Rows are points. To make a cloud, some directions were put in groups of two or more. Within a group, all points are equally far from the middle, so they leave a hole (a ring in 2 directions, a hollow ball in 3). The other directions are filled evenly. Then the cloud was stretched, turned, moved and blurred a little. Count the holes, and give their numbers of directions, smallest first.

Cloud, 19 rows:
[[-21 -35 -15]
 [-29   4 -18]
 [ -2 -34 -22]
 [ 38 -11  29]
 [-33  13   5]
 [  2 -56 -35]
 [-67  27  33]
 [-10   1 -41]
 [ 18   4  20]
 [ 38   9 -13]
 [-28   6  19]
 [-27   0   5]
 [ 13 -40  29]
 [-12 -63  71]
 [ 43 -37 -13]
 [ 17  24 -45]
 [ -4  33  42]
 [ 49  39  37]
 [-21 -42  17]]
Holes: 0

Cloud, 30 rows:
[[-45 -33 -11  -3]
 [ 13 -49 -33  20]
 [  0  41 -34   1]
 [-44  28 -24  14]
 [ 26  -4  -1  28]
 [-25  26 -45  47]
 [-52   3  56 -26]
 [ 34 -20 -52   8]
 [-13 -43  -8 -20]
 [-37  -6  31  34]
 [  8 -48  49  13]
 [ 11 -30 -25  55]
 [-44   0 -25  53]
 [-52 -22  10  -5]
 [ 37 -21  16  -2]
 [ -2 -45  -1 -21]
 [-49  17  23  -2]
 [-35   3  36  29]
 [-45   6   0  34]
 [ 34   8 -26 -24]
 [ 39 -16  24  -5]
 [  8   4 -18  48]
 [-47 -26  53 -22]
 [-43  30 -38  17]
 [-10 -42 -16 -20]
 [-50   1  64  -6]
 [-46 -20   2  42]
 [ 37  13  22 -41]
 [-28  35   7 -39]
 [ -4 -11  12 -62]]
Holes: 1 (3)

Cloud:
[[ -2 -37   4 -25]
 [-46   6  -2 -47]
 [ 37  -8 -16   6]
 [-37  18 -13 -60]
 [ 35  -9  -8  -2]
 [ 16 -13  21 -50]
 [ 19  32 -32 -48]
 [-51 -33  -3  -4]
 [-45 -47  -8 -26]
 [ 39   7  13 -21]
 [ 35   1 -44  -4]
 [-33 -16  47  22]
 [ 41  21  -9 -39]
 [ 47  20  25  -4]
 [ 12  25 -42 -23]
 [-32  26  21 -12]
 [ 18  37 -25 -45]
 [  6  35 -28 -43]
 [-32  -2  61  45]
 [ 35   7 -13 -60]
 [ 27   8 -54 -52]
 [-37   1 -35  -8]
 [ 24  -3  30 -44]
 [-30  28  46  18]
 [-14  24 -23   1]
 [-12 -34   6 -67]
 [-37 -33  19 -11]
 [  6  44   6  30]
 [-32 -46  -5 -56]]
Holes: 1 (2)

Cloud, 47 rows:
[[ 52  23  29 -37  39 -28]
 [-17  79  15   1   4 -17]
 [-44 -47 -45  11 -40  45]
 [-29  25  16  32   3 -30]
 [  5  -2  37  11  -1  -6]
 [ 52 -21  13  -1 -21   4]
 [-13 -58 -27  40 -22  24]
 [ 32  31  13  15  67 -28]
 [ -4   3 -60  16   0 -52]
 [-66  43 -51  12   0 -35]
 [  4  13  25   2 -46 -17]
 [ 12  45   0   5 -42 -36]
 [-29 -20 -17 -32 -44 -14]
 [-41 -13   7  22   3 -40]
 [-25  78  -4   7   4 -29]
 [ -6  60  11   8 -38  20]
 [-25  33 -51  32 -27   8]
 [ 15  69   1  20 -28 -12]
 [-42   6  15 -10   6 -23]
 [ 44  10  45  14 -27   2]
 [ 23  22  -1 -52   6 -24]
 [ 37  26  -4 -40 -46  15]
 [  2  24  27 -31 -31  24]
 [-56  12  -9  15 -11   0]
 [ 42  26 -27   0  -4  25]
 [-34  36   5   6 -32 -15]
 [-36  19 -49  47 -51   9]
 [-23 -29 -33  38  21 -22]
 [ 14   3  12 -34  46  27]
 [ 52  -6   0   8 -32 -12]
 [-36  12 -14  45  11 -81]
 [-15 -12 -39 -43  15 -32]
 [ 45  29  52  -6   3 -20]
 [ 28  66  29 -30  12 -56]
 [-55  15 -24  44  31 -37]
 [  8  55  26   4 -43   9]
 [-33  31 -63  34 -14 -58]
 [ 19   8  28   8  67  -9]
 [ 17   1  38 -31  41 -11]
 [-53  -6 -59  25 -29  25]
 [-12  52  28  14 -11  16]
 [ -7  -6   2  27  35  13]
 [  7  26  -6 -39  52  22]
 [  4 -47  12  -2 -27  19]
 [-12 -17  18   6  32 -36]
 [  9  57  19  26 -30  -9]
 [-12  34  17  41  13 -20]]
Holes: 1 (4)
